Every row gives one point. Two turns around zero, p and q, are shown by what they do to some points. Where does a point land after both, in the order given? Backwards means that the second turn is done in reverse. Each puzzle has new turns, and all numbers are rounded.
In the rows, 128 means zero.

Turn p:
[139 122  96] => [139 127  95]
[121 124 165] => [118 118 163]
[111 160 116] => [120 165 124]
[150 163 103] => [159 161 112]
[ 84  93 187] => [ 73  93 177]
[163 106 101] => [158 104  96]
Turn q:
[126 128  96] => [121 139  99]
[ 88 134 199] => [ 99 102 200]
[126 146  97] => [119 155 107]
[135  85 113] => [137  95  97]
[166 148 135] => [165 149 138]
Where do these land?
p, then q: [148 125 124] => [146 126 119]
q, then p: [122 202 144] => [131 179 185]
p, then q: [123 108 143] => [121 104 130]
p, then q: [118  77 101] => [105 103  81]

Turn p:
[161 157 170 128] => [148 151 177 108]
[146 166 143 104] => [130 158 146  91]
[ 96 112 139 189] => [125 127 137 199]
[101 154  91 107] => [103 154  86 115]
[110  88 129  96] => [ 97  85 121 117]
[153  91  96 144] => [163  93 101 138]
Turn q:
[108 191  90 137] => [100 183  84 140]
[177 119 111  99] => [176 137 126  92]
[109 151 138 167] => [109 131 115 172]
[145  93 101 130] => [145  99 108 101]
[ 93  84 177 123] => [101  83 181 134]
[137 129 150 112] => [139 134 154 128]
Where do these land?
p, then q: [174 116 147 156] => [180 115 147 142]
q, then p backwards: [100 191 142 139] => [ 77 167 132 158]
p, then q: [153  90  80 132] => [160 101  94  89]
p, then q: [147 135 120 155] => [157 134 116 140]
p, then q: [116 134 151  83] => [ 94 136 163 111]
q, then p: [ 77 103 128 103] => [ 69 111 136 130]

Turn p:
[ 95 146  99  83 174 144] => [122 137  98  58 129 156]
[181 120 145 128 118 110] => [158 149 163 149 120 105]
[182 138 177 175 105 135] => [163 140 158 204 134 137]
[139  93 128 158 140 142] => [143 105 140 137 167 118]
[102 110 149  89 168  81] => [ 82 167 158  83 142 123]
[138 145 108 111 120 146] => [150 123 112 116 104 134]
[150 145 146 167 103 169] => [160 107 123 180 128 154]
[ 84 113 119 120  65 121] => [ 80  84 123 139  88 111]
[ 82 143  81 121 159 104] => [ 95 141  75  86 141 115]
Turn q:
[ 96 103 128 148  81  95] => [134 104  76 121  85 116]
[143 157  93 138 145 158] => [146 178 143 123 148 137]
[187 148 131 119 139 155] => [143 145 192 128 132 141]
[148 171 134 121 159 120] => [103 153 165 119 144 108]
[135 143 141  54 128 146] => [ 99 105 160  91 153 171]
[ 75 117 159 168 120 128] => [102 128  79 171 104 126]
[112  57 111 148 124  93] => [169  82  81 143 129  97]
Where do these land?
q, then p: [103 126 138 127 111 116] => [118 106 115 118 119 113]
q, then p backwards: [118 125 115 151 152 136] => [141 140 125 156 138 113]
q, then p: [ 83 100 144 106 144 132] => [124  98 109  99 168 118]
q, then p: [115 150  95 146 223 134] => [120 208  88 118 180 144]
p, then q: [127  85 122 158 111 116] => [126 102 111 150 133  86]
p, then q backwards: [159 159 113 127  89 159] => [136  89 129 165  88 136]
q, then p: [151 112 146 113 165 161] => [135 130 147 143 176 157]
p, then q: [128 123 174 138 109 120] => [109 137 117 167 105 130]
p, then q: [168 172 105  85  49  77] => [134 135 110  69  25 114]
